Rows are points. The points of each table are mixes of a few directions, plus a little noise. How many directions does each table use, and how many do they share? Where both have some left over, give the other angles between the two spaces (their principal angles), to ten degrees, smallest first.

First (4 x 2)
[[ 19  17]
 [-60 -51]
 [ 15  14]
 [ 26  21]]
Second (6 x 2)
[[-31 -27]
 [ -9  -9]
 [-50 -42]
 [ 54  45]
 [ 22  20]
 [ 15  13]]
Directions: first 1, second 1, shared 1

First (8 x 4)
[[ -7 -27   9   4]
 [-10 -39  13   5]
 [ -6 -22   8   3]
 [-11 -43  14   6]
 [ 16  60 -21  -9]
 [ 11  41 -14  -6]
 [ -2  -7   2   1]
 [ 10  35 -12  -5]]
Second (5 x 4)
[[-33  11  25 -26]
 [-10   6  21 -11]
 [  0  -8 -47  -4]
 [ 41  -8 -10  19]
 [  0  -1  13  23]]
Directions: first 1, second 3, shared 0; angles 70

First (9 x 6)
[[ 23  39   9 -26  -3   7]
 [-21 -24   0  20   3  -1]
 [  1   2  -4  -6   1  -4]
 [-14 -11  11  18   0   7]
 [ 60  -7  -5  11 -27   9]
 [ -5  30   7 -24   8   2]
 [-28 -22 -26  -7  15 -23]
 [-35   2   7   0  15  -1]
 [ 20  -7   1  11 -11   5]]
Second (8 x 6)
[[ 29   0   2   5 -13   7]
 [-31   7 -14 -17  14 -18]
 [ 37   1  26  23 -20  27]
 [ 37 -13  -2  30 -29   6]
 [-27  21  -3  -7   4 -11]
 [-32  -4   2  -5  17  -3]
 [ -3   8  -1 -22  14  -1]
 [-10 -22 -12  -6  13  -8]]
Directions: first 3, second 4, shared 3

First (7 x 8)
[[ -3   3  -4   7  20  -6  -5 -13]
 [-32 -41 -29 -60 -55   0  17  24]
 [ -4   2 -14  -8   8   0   0 -10]
 [  4  13  -2  17  35  -6  -8 -21]
 [  8   9   3   1  -9   8   2   5]
 [-15 -19   4  10  21 -21  -7 -10]
 [ 41  33  39  35 -21  26   2  23]]
Second (7 x 8)
[[ -5   6 -15  -4   7  11   0  -9]
 [ 49  52 -12 -34  -2 -12   0 -14]
 [ 39  43  -9 -28  -1 -10  -1 -11]
 [  2   2  -1  -2  -1  -1   0  -1]
 [-52 -50   1  30   7  20   1   7]
 [-39 -41   6  25   3  11   0   9]
 [  5 -15  27   9 -13 -18  -2  16]]
Directions: first 3, second 2, shared 1; angles 60

First (9 x 9)
[[ -9 -33  -6 -17   5  -5 -43   5 -59]
 [  6  14  10   8 -10  14  32   4  34]
 [  1  -8  13  -4 -14  19  13  12   1]
 [  1  -3  11  -1 -11  14  14   7   6]
 [ -6  10 -39   5  42 -55 -51 -31 -19]
 [ -1  27 -36  14  39 -53 -31 -33   9]
 [  7  18  12  11 -13  14  38   4  42]
 [ -2 -15   8  -8  -8  11  -3   9 -17]
 [  2 -13  27  -6 -29  40  31  23   5]]
Second (10 x 9)
[[  3  34   5  -5 -12  12  11  23  -7]
 [ -9  20 -18  -9   2  18  12  23  -1]
 [ -6  -9  31  30  -3  -1 -58 -32  11]
 [ 51 -26 -10 -34  45 -26  12 -12 -11]
 [-15  27 -21 -10  -4  22  21  31  -2]
 [-13  -4 -28 -10   1   6  29  12   1]
 [-10   6 -17 -10 -13   1  42  20  -3]
 [ -5 -35  21  28  11 -10 -60 -46  14]
 [ -1 -27  41  33 -15 -22 -42 -45   8]
 [  5  16  -5 -13 -10   0  35  22  -8]]
Directions: first 2, second 4, shared 0; angles 50, 90
